Each row is a point. The points of each table are mixes of a few directions, plus a little noise. Count the directions of each table, and those that both share. Where both have some left over, give the other angles between the two spaces (their principal angles), to ten degrees, smallest first.
(in the rows, 128 means zero)

First, 4 rows:
[[167 114]
 [ 58 153]
 [115 133]
 [171 112]]
Second:
[[158 118]
 [124 129]
 [118 132]
 [ 87 142]
 [ 71 149]
 [210  99]]
Directions: first 1, second 1, shared 1

First (5 x 3):
[[128 127 129]
 [127 115 160]
 [130 154  66]
 [125  93 213]
 [130 152  71]]
Second (5 x 3):
[[134 135 106]
 [113 134 133]
 [ 43 177 120]
 [186  96 130]
 [165  98 151]]
Directions: first 1, second 2, shared 1

First, 5 rows:
[[100 114 185 151]
 [ 94 145 161 206]
 [120 146 111  99]
 [173 123  75 106]
 [153 113 108  79]]
Second:
[[102 146 128  62]
 [ 88 123 191 170]
 [145 147  84 148]
 [159  90 141 157]
 [115 112 167 150]
 [168  91 117  91]
 [119 184  66 119]]
Directions: first 3, second 3, shared 3

First (9 x 6):
[[181  89 122  86 172 105]
 [105 163 108 232  88 165]
 [181  87 124  77 173 102]
 [ 89 157 132 162  95 146]
 [ 77 157 144 132  95 138]
 [ 99 147 134 141 107 137]
 [ 78 150 152 100 104 127]
 [137 120 129 114 137 122]
 [207  80 107 110 182 109]]
Second:
[[148 138 166 115 127  93]
 [163 148 195  91 139  96]
 [106 115  91 122 138 169]
 [ 77  71  51  85 130 113]
 [109 110 105  95 141 151]
 [136 158 126 193 124 191]
 [153 144 175 104 138 116]
 [129 141 114 219  87  95]]
Directions: first 2, second 3, shared 1; angles 90

First:
[[112 136  65 151 113 142  90  99]
 [157  95 186  56 154 186 147 249]
 [134 132 179 128 133 102 162 118]
 [122 134 115 142 123 116 124 105]
 [150  92  84  77 164 128 112 203]
 [118 139 104 152 118 115 118  91]
 [125 133 138 136 124 121 135 115]
 [120 145 134 160 120  85 140  70]
 [105 165 182 174  86 156 143  68]
 [137 110  90 105 145 130 112 163]]
Second (10 x 8):
[[149 123 129 117 182 109 120 118]
 [102 141 135 139  69 151 144 145]
 [ 85 165 156 143  45 168 166 169]
 [143  91  93 128 134 112  97  97]
 [139 165 170 113 194 121 154 151]
 [112 155 153 130 111 143 152 152]
 [106 181 179 127 118 151 174 174]
 [148 112 116 121 167 110 111 110]
 [164  49  54 128 150  92  60  59]
 [132  97  96 134 108 122 103 105]]
Directions: first 3, second 2, shared 0; angles 40, 50

First:
[[107 152 114 108 137 120 139 147 134]
 [144 110 139 143 121 134 120 113 124]
 [ 95 164 106  97 143 116 145 157 137]
 [126 131 127 126 129 127 129 130 129]
 [ 88 173 101  90 146 113 149 164 139]
 [218  27 188 214  87 162  80  47 104]
 [118 140 121 118 133 124 133 137 131]]
Second, 7 rows:
[[125 144 121 122 133 120 134 136 126]
 [145   7 182 170  88 190  83  69 140]
 [114 233  81  92 163  74 167 179 117]
 [122 169 110 114 142 107 143 148 124]
 [130 115 134 132 124 135 123 122 129]
 [129 124 130 130 127 130 126 125 129]
 [132 105 139 136 120 140 119 117 131]]
Directions: first 1, second 1, shared 0; angles 30

First (9 x 11):
[[183 102 101 149 103  90 120  97 122 131 118]
 [ 66 197 111  83 170 163 147 222 110  78  83]
 [155 113 136 103 145 138  96 128 133 135 140]
 [118 104 155  73 120 153  86 143 139 174 185]
 [158  97 134 134 113 125 110 110 125 157 161]
 [ 73 169  94 159  99 112 196 156 102  98  89]
 [172 110 163 187 145  99  86  92 146 167 167]
 [ 63 172 106 130 119  99 183 117 154  73  46]
 [163  87 154 134 140 173 129  88 121 141 164]]
Second (11 x 11):
[[123 124 124 140 124 142 136 137 141 123 126]
 [ 97 100 100 212  98 223 181 192 214  97 113]
 [147 145 146  76 147  69  95  88  74 147 137]
 [128 128 128 127 128 127 128 127 127 128 128]
 [112 114 114 170 112 176 154 160 171 112 121]
 [148 146 146  73 148  66  94  86  71 149 137]
 [136 135 135 107 135 105 115 113 107 136 132]
 [ 98 100 100 212  98 222 180 192 214  97 113]
 [144 143 143  84 144  78 101  94  83 145 136]
 [121 122 122 146 122 148 139 142 146 121 125]
 [153 151 151  60 153  52  86  77  58 153 140]]
Directions: first 6, second 1, shared 0; angles 60
